Each row is a point. To make a cloud, some directions were put in groups of two or more. Within a group, all points are equally far from the middle, so they leave a hole (a ring in 2 directions, a hollow ball in 3). The other directions are filled evenly. Then the cloud was stretched, turned, moved and blurred a little. Count the holes, and give their numbers of directions, smallest first.

Cloud:
[[-27  -9]
 [-15 -14]
 [-21  21]
 [-12 -33]
 [ 22  -6]
 [-30 -23]
 [-12 -33]
 [-30  13]
 [-19  22]
 [-19  -1]
 [ -2  37]
 [  1  45]
 [-60  15]
 [ 16  57]]
Holes: 0

Cloud, 21 rows:
[[  4  -6 -29]
 [-49  13 -33]
 [ -9 -29  34]
 [-37  22 -34]
 [-17 -31 -15]
 [-32  24 -33]
 [-32  17 -33]
 [-46  14 -33]
 [-35 -28  -6]
 [ 35  16  -9]
 [ -9 -39  -9]
 [ 23   7 -23]
 [-51 -20  -5]
 [ 37   9  27]
 [-48 -16  25]
 [ 11   7 -27]
 [-11 -16 -27]
 [-60 -16  13]
 [ -9 -37 -12]
 [-13 -40  -3]
 [-17  44 -15]]
Holes: 1 (2)

Cloud:
[[-10 -13   5  44]
 [ -4  16  14 -20]
 [-33  -5   4  -7]
 [-11  -1 -26  10]
 [ 33 -17  21  14]
 [-32 -10  13  24]
 [-16 -28  23 -25]
 [-10  24  11  35]
 [-21   3 -14  45]
 [ 11  16 -12  23]
 [-49   1 -33  22]
 [  5  31 -19  33]
 [ -3  10 -21 -17]
 [-18  -3  10 -15]
 [ 17   8 -18  18]
 [-33  -5  12  -1]
 [-22   0  20 -12]
 [ -2  10  30 -34]
 [-16  16  34   7]
 [ -1 -25 -29  20]
 [-15   3  28 -21]
 [-60   1   0   1]
 [-28 -14  23   5]
 [ -2  34 -27   0]
 [ 17  13  23  23]
 [ -1 -17 -13  24]
 [  7  15  34  24]]
Holes: 0

Cloud, 53 rows:
[[ -2  40 -13  14   3 -22]
 [ -3   8 -12  14   4 -44]
 [ -6  -8 -35 -18   1 -26]
 [ 15  39 -21  -8   8 -22]
 [ 50 -16   5 -27  -9  23]
 [ -5   4  55 -40   2 -11]
 [ 39  53  -3  -2  -5  -5]
 [ 26  28  40  -7 -35  29]
 [ 47  34  21 -11 -16 -30]
 [ 36  -1   4 -43 -14 -44]
 [ 21  -8  11  -5 -58 -21]
 [ -9  -6   0  -1  41  -7]
 [ 42  -3   8   0 -35 -36]
 [ 26  60  11  -6 -18   6]
 [ -4 -29  36 -47 -23   1]
 [ -9  39 -12  -1 -38  18]
 [ -6  17  15  25  16  32]
 [  5   4 -38  11 -27 -12]
 [  7  31  -2  41   0  -2]
 [ 11  10   6  33 -10 -38]
 [  5  -3 -32  19 -22 -26]
 [ 12  -4   0  15 -15 -51]
 [ -1 -23 -21 -30   7  16]
 [  5  49  17 -39 -13 -11]
 [ 26  23  52   7 -25  11]
 [ 19  19  33 -40  26   9]
 [ -9 -22   6 -18 -43 -39]
 [-13  30   8  39 -17  16]
 [-30 -22  -9  -8 -33 -32]
 [-10  29   2  26 -25  36]
 [ 30  54  11 -20  -8 -15]
 [ 11 -26   7  28  20  -1]
 [ -4   9  42 -27   3 -43]
 [ 11  -1 -32  26 -23 -17]
 [-30 -44  19 -20 -17 -12]
 [  3  24 -15   8 -41  32]
 [ -5  17  24 -39   7  33]
 [  9   9 -12 -54 -31  -9]
 [-16 -34 -22 -16   9  -6]
 [ 18  13  27 -10  -8 -53]
 [-21   2  33  -8   8 -44]
 [-11  22  42 -22 -24 -35]
 [ 31   4  15 -25 -11 -53]
 [ 15 -11  36  32  12  -6]
 [-47  12  -2 -17 -10  -4]
 [ 26  -9 -10 -57   2 -12]
 [ 21  37   6  22  10  28]
 [  5 -13  52   8  16  -6]
 [ 14  19  11 -36  35   4]
 [ -6 -40  -8  10   0  15]
 [-41  -7  41 -14  -1 -22]
 [ 26  20 -19 -29 -45   0]
 [  5  32  -6  36  -3 -12]]
Holes: 3 (2, 2, 2)

Cloud:
[[-17  12  28 -45  15  18]
 [-40  31 -25 -34   9   2]
 [ 34   6 -10 -34 -25   5]
 [  0  11 -17  14 -43 -19]
 [-14  14 -15 -23  50  24]
 [ -7 -32  12  14  -1  35]
 [-13 -11 -23  36  14 -11]
 [-26   0 -49 -14 -23 -11]
 [ 25  -5  -8  20  31  -5]
 [  1  15  41 -20  20  11]
 [ -6  22  -7  -7  56   8]
 [-29  35 -27 -33  30  -2]
 [  6 -18 -38 -18 -23  44]
 [ -1  36 -44 -24  19  31]
 [-21  -8 -26 -21 -11 -37]
 [ 28   1 -17 -45  13   7]
 [  4 -23 -49 -21 -10  32]
 [-15   1  -2 -17  43  40]
 [-12  27  -2 -39   7 -37]
 [ 23  14   0 -11 -40 -12]
 [-12  13  -1 -17 -37  42]
 [-30  25 -17  -5 -36  15]
 [-28  26  15 -49   4  -1]
 [-31  -3  -6 -43 -29  25]
 [-47   2 -33 -22  -7  -2]
 [  5 -36  13   5   0  12]
 [-11  29 -38 -34  33  20]
 [  4   1 -12  11 -11  60]
 [ 24 -19 -35 -32   2   6]
 [-25 -10 -10 -39 -34  27]
 [-37 -21  16 -24 -10  19]
 [-19  45  -1  22  25   5]
 [ 13  52 -33   0  15   9]
 [ -3 -21 -10  29   9  41]
 [-22   5 -59  -5 -15   9]
 [-26 -33   7 -27 -13  20]
 [-11  40  30   5  14 -21]
 [-18   1 -31 -13 -43 -12]
 [ 13 -26 -18 -38 -22   8]
 [-26  42 -23   2 -15  15]
 [-22  -1   3 -50  -2  40]
 [  9  18  16   5  36  38]
 [ -1 -22 -12 -37 -35   0]
 [-10 -20  17 -17 -12 -27]
 [-18  15  28   8 -17  36]
 [  9  19 -50 -19  -1 -29]
 [ 37  -5 -15  26   3  12]]
Holes: 3 (2, 2, 2)

Cloud, 77 rows:
[[ -5  -9   9 -27  -7  15  -6 -32]
 [  5  -1   8  23  -9   1 -37  -9]
 [ -2  47 -26  25  11  -2  14 -24]
 [  1  10   2   2  -4  11 -44  13]
 [-17  25 -10  32  -6  15  18 -14]
 [ -4  -3   6 -14 -13 -46   8   8]
 [-18 -12   3  26 -19   0 -10  13]
 [ 34  23 -36   0 -30   6   2 -21]
 [ 19 -10  14  13  17  12 -19  -5]
 [-17 -25   8 -23   6   5  17  -4]
 [ -3  18  -3  33  -1   4   0  21]
 [ 19  10   8 -12 -45   6   6   1]
 [ -3  31 -20  25 -38 -20 -12 -11]
 [ -6  43 -12  -6 -24  19 -31 -20]
 [-12   3  -9  -8  -7 -29   9 -38]
 [  0  -9  21 -19  -7  27   3  -9]
 [ -6  24   3  -6 -21  -4 -52   2]
 [ 18  21  -6  -6   3 -16  37 -25]
 [ 17  18   0   3 -24 -37 -10 -22]
 [  6  20 -44  11 -34  -8 -23 -22]
 [-43   4 -12  -9 -40  -2 -21  -7]
 [-13  -3  30 -15   4  15 -10 -18]
 [  5  -7 -38  10 -24   7  -5 -25]
 [-26  42  -5  -2  -2 -21  -1  13]
 [-23  -7  -4 -25 -11  26 -15  12]
 [ 23  -2   0   3 -11   1  17  24]
 [-31  18 -28 -33 -30 -20 -10 -18]
 [ 24  14 -25  -6 -37 -21   0   4]
 [ 41  19  -4  -7  10  -9 -12  -9]
 [-41   1  -3 -14 -36 -27 -16   8]
 [ -3  21  -7  32 -21 -24  -9 -25]
 [ -3  32   3 -34  19 -22 -12  -8]
 [ 16  53 -17   1 -25  -1   4 -11]
 [  6   7 -39 -28  10   9   2 -24]
 [ 18  28   7  13 -16  -4 -29 -26]
 [ 30  19   0  17 -26   9  10 -15]
 [-21  36   9   3 -31  -8  10 -12]
 [ -3  53 -16  15   5  10   3 -32]
 [  0  10  -1 -35  16  11  22  12]
 [  6  33 -31  17  -6 -30  11 -12]
 [ 19  15 -32 -15   5  16  -6 -38]
 [ 14  12   1  -5   3  33  24 -20]
 [ 14  19  20  21 -12 -11 -25  -9]
 [ -2  12 -52   9 -10  -6 -17  -7]
 [-19 -17  30 -22   1  -7 -22 -14]
 [ 21  12  23   0 -13  15  15  -5]
 [ -9  46 -13  -3   7  25   3 -19]
 [ -6  -8 -17 -17 -43 -14  14 -12]
 [  5 -11   8 -11 -24 -24 -11 -33]
 [ -7  15 -36  -6  -5 -39 -12  -8]
 [ 20  35 -29 -11  11  -2  29 -17]
 [-22  18 -21 -18 -60  -8 -12   4]
 [ 20  -6  -3 -37 -13  20   4   9]
 [-14  28 -25  -6  -3  24   1 -40]
 [  6  30   2   8  24 -11  30   8]
 [ 23  10   1  15  19  -2  34 -29]
 [ -2  -1   3 -47  -1  -9  13  22]
 [  9 -21  25  -6  35 -12  14  -2]
 [ 16   3   7 -17 -45  -7  -6 -25]
 [-10 -26  17   4  32  -4  -8  14]
 [ -7  20 -32   6  22 -27 -17  -9]
 [-13   5  -8 -27   3 -43   9   1]
 [ -2  24  -4 -15 -48  20  -5   8]
 [ -9  -1 -31 -15   9 -28  14   5]
 [-12  -3  -9 -20 -33  11 -35 -26]
 [ -8 -14 -11 -15 -23  -9  27   8]
 [ 19   7   2 -20  20  -4  30  14]
 [ 17  16 -25  24  28  -9  15 -32]
 [  4 -18  23  -5  11 -32  12  16]
 [  1  31   6 -38 -14 -32 -14   2]
 [-43  -3  -3 -24 -10   2 -31   7]
 [-14  17   6  14 -27  19 -11  15]
 [ 12   2   8 -46 -16 -29   2  -6]
 [ -8  29 -47  -6 -46  -1 -10  -6]
 [ -8 -27  -7 -37 -15 -23 -22  -5]
 [ 11 -12  -4  23 -19 -11  17  -9]
 [-14 -24 -12 -18 -38  -8 -21  -8]]
Holes: 1 (8)

Cloud, 100 rows:
[[ -7  14 -26   3  34   3 -13   5 -15]
 [ -3  11 -14   6 -11  -7 -38   0 -18]
 [ 15  10 -26 -12 -30   8  20  22  33]
 [  7  29 -30  20 -15 -13  17   0 -12]
 [  8   7 -21 -26  -2  17 -23 -15   8]
 [-14  30 -12  25  -2  25  11   8  40]
 [ 26  54  18  12   7   2 -37   0 -14]
 [ 14  29 -38  24  20  -9   2   7  -3]
 [ -8   0  32   5   1  13  -1  27  16]
 [-48   5 -11  38 -14   1  -7 -11  12]
 [ 11   0 -14  -9  14 -39 -14  23 -27]
 [  3  30  15 -42   7 -11   4  -8  -5]
 [ -7  30   1 -38  -4  34   0 -10  11]
 [-16  14  14  -3 -19  11  17  17  18]
 [  5   9  13  30   8 -18  10   6  38]
 [-20  23   0 -18   3 -22  24 -36  15]
 [  6  45  23   8  19  -5  11 -14  12]
 [-32   2  40  22  26  -9  -4   5  24]
 [-12 -25 -12   3 -30   9   7   5  19]
 [ 40 -35 -40  28  16  -1   2  -1 -11]
 [-38   1 -31   3  21 -12   4  10  26]
 [ 17  19  32   4  30  25   8  12   5]
 [-23 -25  24  -9  29   6 -18  -4  -9]
 [  1  21 -25   3  -3 -59  17  14  -7]
 [  8  -8 -15 -21 -15 -12  -5   1  37]
 [ -8  -4 -18 -16  18   8  -4  16  -9]
 [ 18 -56 -33  19   4 -25  -5 -15  14]
 [ 23 -10 -43  23  26  30 -25  11   4]
 [ 22 -18 -15  -3   2  11 -38  10  25]
 [ -8  16   0  20   0 -33  17 -10  17]
 [ 52   1 -43 -18 -21 -11  -4  34  24]
 [-19  29  -7 -33 -10   2  -4  18 -16]
 [ -5  18  11 -39 -25  10   6 -13 -15]
 [-30 -31 -28 -21 -10 -18  29 -18   3]
 [ -5  20  -9  20 -36 -31   0   3  35]
 [ -4  -6 -23  16 -17 -31  30  32  29]
 [  0  34 -13  18 -28  29  24  10  31]
 [  4  -6  -7  28   5 -16  -7   5  -2]
 [ 52  27 -21 -11   6 -14   1  20   4]
 [ 25 -19 -32   4  33  16   2 -17 -31]
 [-22 -12  -1  26 -26  -7  46   0  38]
 [ -8 -25 -21 -12   6 -40 -28  11 -31]
 [-19  20   6  14  15 -27  25  17  34]
 [-10   2   5 -18 -19 -27  -4 -12  -3]
 [ 36   7 -24   4 -13  -3  -9 -43  42]
 [-13  -8 -19 -10 -12   8  -4  10  27]
 [  9   7  23  -9 -18   3  16 -24  32]
 [-16 -12  -7  60 -10 -11  -7  11  26]
 [-19  20  15  -8  -9  11  14  12 -36]
 [  0  -5 -28 -29 -11 -19 -27  -5   0]
 [ 36  35 -25  11  -9   7 -14 -42  27]
 [ 14   6 -38  27  25 -16  -1  -1  20]
 [ 18  20 -12  27  -8  40   5  13  23]
 [ -8  34  -7  31   3  39  14  16  38]
 [ -3   5  -4   7  11 -13  -9  49  -4]
 [ -5 -29 -16   8  33  13  32  -2  -8]
 [ -6  10  -2 -13 -10   1  -1  36  34]
 [ 27   8 -28  14  -4  23  10  10  24]
 [ 20 -30 -33  37 -26 -21  -5 -36  24]
 [-17  27   7  -8   5  -2 -16  -1  18]
 [ 26  30  -3  14   3 -11   5   9 -22]
 [ 14 -22 -15  47 -13  -8 -10 -21  34]
 [  7  39  17   8  -7  16   5  42  17]
 [ 22 -22 -10   5  16 -32 -11  27 -26]
 [-37  16  13  11  16  22  -5  10  -9]
 [ 31 -10  -1  -2 -20  22 -10   8   6]
 [-12  31  15  -7   5  13  16  33  -1]
 [ -7 -12 -13  -9  17  25  24  22 -29]
 [  1  36  11  33  -6 -21 -35  20   3]
 [ -9 -35   3 -20   6   1  13  22  -5]
 [ 52  -8 -46 -24 -13   6  11 -17   8]
 [ 11 -16 -36   2  -7  -8  -8   3  54]
 [  7  12 -14   6 -22 -17   5  -5  30]
 [ 19 -11  -4   3  -6  20  53 -20  17]
 [ 44 -15  -8  -2  -8  -2 -27 -13  10]
 [ -2 -27  20  27  17 -10  11  -1   2]
 [ 18 -10   7   6 -11 -30  29 -25  12]
 [  9  25  14  28  10  11  31   8  36]
 [ 11  20  -4  -6  15   8  45  27  10]
 [ 13   3  -8  28  -4 -28  -4 -35  31]
 [ 37  15   4  -5 -44  21  24  36  22]
 [ 27 -38 -22  -8   9   3  15  -2 -16]
 [ 17  -3 -29  10 -15  24  24  -4  23]
 [ 23  -1 -52   0  12 -10  16 -13  -2]
 [ 22  37 -18 -42  -2   9  -3   7  -7]
 [-15   7  -3  20  -8   2  -6  37   8]
 [-18  -1 -42  -9 -12   7  44  29  18]
 [-20  33  17  -5  25  -5 -22   3 -26]
 [ 16  17   9  21   4  -6  46   5  31]
 [ 14  34   5  14  -6 -30  18   2 -18]
 [ -4   3 -22  26  41  27  11  19 -17]
 [  0  -9   9  31  -8 -30 -13 -25  10]
 [-27  40  10  -2  10   0  -5 -12   7]
 [ 19 -12 -14 -27  19 -49  -1 -10  13]
 [ 21 -15 -10  23  24 -43   8  -7   7]
 [-11  -7 -13  -1  21   0 -37  18   7]
 [  7  21 -27  -8  12   8 -24 -26 -13]
 [-22  18  -9  11 -12  28   5   4  18]
 [ -9   5  -2  16 -20  43   6  32  -4]
 [ 27  20  18  26  18   7  27  12  13]]
Holes: 0

Cloud (99 x 9):
[[  6 -38  -4  -3   4  27  43  11  20]
 [ 32   1 -13   3 -35 -29  -7 -10  -9]
 [-20  15  41  -1 -24   2  -6  -4  -9]
 [  8 -32 -35  19   5  23  31   3  25]
 [ 31  -3 -16  -3 -10  12  42  21  14]
 [ 20 -22 -22  10 -36  -7 -17 -25   8]
 [ 42   1 -31   2 -20  -4  27   5   1]
 [-19   9  17 -41  -6   4 -24   0  18]
 [  8  14  11  26 -30  -2 -23  22  26]
 [-10  17 -10 -29   8  -8 -42 -14   6]
 [ 19  -9  -7 -14   5 -28  -5 -35 -10]
 [  6  23  29   7 -20 -11  -7 -11 -25]
 [-34   1  17   0   0 -16 -21  21  10]
 [ -9 -15 -24  26 -26 -22  -8  -9  13]
 [  8 -39  47   1   4  27  15   5   0]
 [-29 -26 -11  21 -12  25   7  19 -12]
 [ 10   7 -24 -16 -40  18 -24  -4 -16]
 [-42 -28  -3  -4  13   8  11  14  23]
 [ 20  36 -32  -9 -11   0   8  19  23]
 [  6   6  11  16 -19  39  -7 -34  38]
 [-22  -8 -12  -5  38  24  -9   4  -3]
 [-12 -16  22  10  38  -1 -11   5  -6]
 [ 33  42   9   3   6  10   0  10   7]
 [-28 -22  31  -5   1  34   4 -14  34]
 [ -6  15  21 -30 -27   0 -28  11  -1]
 [-25   3 -15 -20  -3   8 -23   5  53]
 [ 13 -16 -24  12 -25  13 -37 -22  27]
 [ 14   6  28 -10 -12 -23 -32 -13 -19]
 [  5 -27 -19  28  24 -15  29   0   0]
 [-30   7  34   0   6  43 -27 -15  37]
 [  9  14  39   0   1   3 -20 -32  -5]
 [ -3  11  -9  60 -25  16 -23   9  27]
 [-27   1  23  -1  -4 -14  17 -21  10]
 [-41  -8  15   2   4  39 -17 -31  30]
 [ 26  19  28 -17 -26   2 -21  -2 -13]
 [-23  24  -2  -6 -20  39  -3 -15  29]
 [ -2 -20 -16  22 -53   9 -38   3 -10]
 [ 43   8   8 -19  -8  22  12   4   1]
 [  7   6  20  11   8  -9 -36 -29  10]
 [ 21  24  24 -10   0  17  -6   8 -26]
 [ 15  -5 -23 -16  20 -16  19  34  14]
 [-36 -18  24   3  22  33  -4   9  -2]
 [  9 -36 -35  13  14   8  -2 -11 -26]
 [ -8   3   8 -25  17  10 -26 -34 -34]
 [ 39  -9  -9   8   1 -13 -11  15 -40]
 [ -6 -18 -37  29  -9  27   3  13  51]
 [ 19  23   1  -6  -7 -13  19  -7  47]
 [ -6   3   2  20  33 -20  24  18  -7]
 [-11  -3   7 -18  16 -10 -12  -1  53]
 [ -4   0  -2  -5   8   8 -20  41  35]
 [  9   1  -2  10 -15 -20  24 -10 -44]
 [ 11  12  18  -5  -9  16  12 -23  46]
 [  6 -21  -2  28  21  31  24 -28 -16]
 [ 18   8  33 -19  12  -7   6 -27 -11]
 [-26 -25  35  -1   1   2  18  21   6]
 [-17  -7 -14 -11  21  34  33  -5   9]
 [ -7  -4 -35   1 -28  15 -36 -19  21]
 [  7  -5  25  33 -24  30  -4 -19  30]
 [-29   3  40  29  -2  10   0  -3  15]
 [ -8 -23   3  12  35  26  34 -22  -3]
 [ -7 -12  23 -14  11  -5 -14 -45  -5]
 [  2 -27 -13 -10  24  14 -24  -6 -39]
 [ 12  -1   5   6  -3  22 -22  32  43]
 [ -4  -4 -43  49  -1   4   7  22  22]
 [ 14   1  15 -17   3  48 -14  -4 -27]
 [-12   3 -19  38  -2  36   9  15  -1]
 [ 11   4  10  -8 -32  44  -2 -28  10]
 [ 12  -1  27  -7   6  40  31   5  -5]
 [-10 -27  30  -2  17  15   2 -14  37]
 [  1  15 -10 -14 -20  -1 -38  -8 -41]
 [-12 -37 -28  20   1   3  33  10  -1]
 [-16  -5   1  -5  19 -16 -40  -6  24]
 [-23 -38 -14  -8  -2   2 -15 -23  19]
 [ 23 -23 -35  31  10  26  -7 -10  -1]
 [  6   1   6 -15  -4  27  41 -23  11]
 [-17  15 -12 -14  16  23 -23 -36  -6]
 [ 19  10   9 -22 -36  20  -6  -3  17]
 [ -3  -5  22  50   0  12   6 -11  29]
 [  0 -25 -31  45   9  27  -6 -12  22]
 [-33 -31  21 -18  -3  16   5  25  11]
 [ 11  -9 -25 -18  -3 -17 -27 -32 -24]
 [ 31  10 -27  -1  16  -7  -5 -36  19]
 [-10 -25  -2  37  21  39  18 -19   3]
 [  7 -15 -28  18 -21   8  24  25 -21]
 [-23 -20  23 -10 -16 -12  20 -19   3]
 [-27 -20  -2  -1   8  21   6 -15  57]
 [ 40  31 -26   6   5 -24  -6   0   7]
 [ 14 -21  -3  -7 -16  10  10 -45   9]
 [  4   7  -7  48 -32  31 -15  -3  43]
 [-20  -4  -2   7 -28 -10   8  27  32]
 [  2 -13  20  40 -33  10   6  -7  15]
 [ 24   5  15  -7 -20   5 -55 -17  -7]
 [-36 -33  -9  -3  -7  36 -24   2  14]
 [ 19 -21   6 -31 -18  44  18 -21 -17]
 [ -8 -12  39  23 -11   9 -17  20 -16]
 [  6 -11 -18 -18  -3   7 -12 -39  27]
 [ 12  26  21 -24 -11 -14  -8   8 -20]
 [ 36 -18  -3  17 -17  23  38  14  -2]
 [ 25 -27 -11  44   5  31   4 -14 -11]]
Holes: 2 (2, 6)
